Each row is a point. Any point is a mix of the corners, with weights that add up to 1. It lies inside the corners' shape when no weight is negative. Say inside or outside, and name the corners with a negative weight.

Corners:
(1): [-5.0  4.9]
(2): [-5.8 -1.1]
(3): [7.7 2.2]
Points:
[6.7 2.1] => inside
[ 2.3 -0.2] => outside (1)
[-2.4 -1.1] => outside (1)
[6.5 2.1] => inside

Corners:
(1): [-1.4 -5.1 -2.0  3.4 -5.5 -1.5]
(2): [ 6.3  0.4 -6.3  5.9  1.4 -7.8]
(3): [-1.5 -1.0 13.4  3.1  3.0  2.9]
(4): [-4.3  7.7  1.8  3.5 -1.2  1.0]
(5): [ 3.8 -1.6  5.9  8.5 -1.6  8.7]
(6): [ 7.2 -4.3 -5.9 -2.8 -1.2 -2.4]
(7): [-5.2 -5.9 -7.5  0.8  2.0 -0.9]
Points:
[  7.5  -6.4 -10.2   4.7  -2.1  -5.6] => outside (3, 4)
[ 0.5  0.3  3.9  5.2 -0.6  3.8] => inside
[2.1 0.4 2.6 3.9 0.8 1.0] => outside (1)
[0.5 0.5 2.6 2.0 1.9 0.6] => outside (1)
[-0.1 -2.2  1.2  2.5 -1.4  3.2] => outside (2)
[-0.6 -2.8 -3.4  3.2 -1.3 -2.1] => inside

Corners:
(1): [ 2.6  4.9  2.5  2.9 -4.5 -2.4  5.8  1.6 -3.6  7.4 -5.8]
(2): [-1.5  2.3 -6.8  6.8  2.0 -3.1 -5.2  1.7  5.3  0.6 -2.9]
(3): [ -6.0   0.7  -0.5  -1.9   6.6 -11.6  -0.2  -1.1   2.0   3.9  -1.2]
(4): [-6.5 -4.1  7.3 -2.3 -5.9  2.5  3.5  4.6 -3.8  5.0  1.8]
(5): [ 1.9  3.0 -0.9  9.5  4.4 -6.3 -2.4 -2.1  2.8  9.6  8.1]
(6): [ 7.2  5.6  1.8 -5.1 -4.4  5.1 10.8  5.3 -3.9 -4.5 -6.0]
(7): [ 8.4  3.8  3.6  8.6  1.7  4.1  2.9  6.9 -4.6 -3.7  3.5]
(8): [ 3.3 -5.4 -0.2  7.1  2.3 -2.3 -2.2 -4.3  5.3  3.4 -8.1]
(9): [ 6.8  4.8  0.6 -8.5  6.1 -0.7  0.6  6.6 -5.1  8.3  0.4]
(10): [-8.9  3.4  4.5 -7.1 -3.6 -2.0 -3.4  0.0 -5.7 -1.9  8.7]
(11): [-7.9  4.3  8.4 -8.9  2.3  5.6  4.1  2.5 -3.7 -2.9 -2.6]
(12): [-1.4 -2.7 -7.2  7.6  2.7  1.4  0.8 -1.9 -5.7  7.4  5.2]
Points:
[ 1.9  2.8  5.0 -2.6 -1.1  2.5  4.0  5.7 -3.6 -0.9 -2.0] => outside (5, 12)
[ 0.4 -0.5  0.2  2.0  2.4 -3.2 -0.5 -0.5  1.1  3.3 -2.8] => inside
[-0.8  1.4  0.8  1.2  2.0 -1.9  0.3  1.6 -0.7  1.4  1.5] => outside (1)
[-0.2  1.8  0.6  1.7  2.2 -2.9  1.4  1.5 -1.0  2.4  0.4] => inside
[ 3.2  2.6  1.0  2.5  2.7 -1.6  0.9  1.0 -1.7  2.8  1.4] => outside (2, 4)
[-1.2  1.8  3.4 -1.9 -0.3  4.2  2.7  2.7 -3.6  0.2 -2.3] => outside (3, 5)
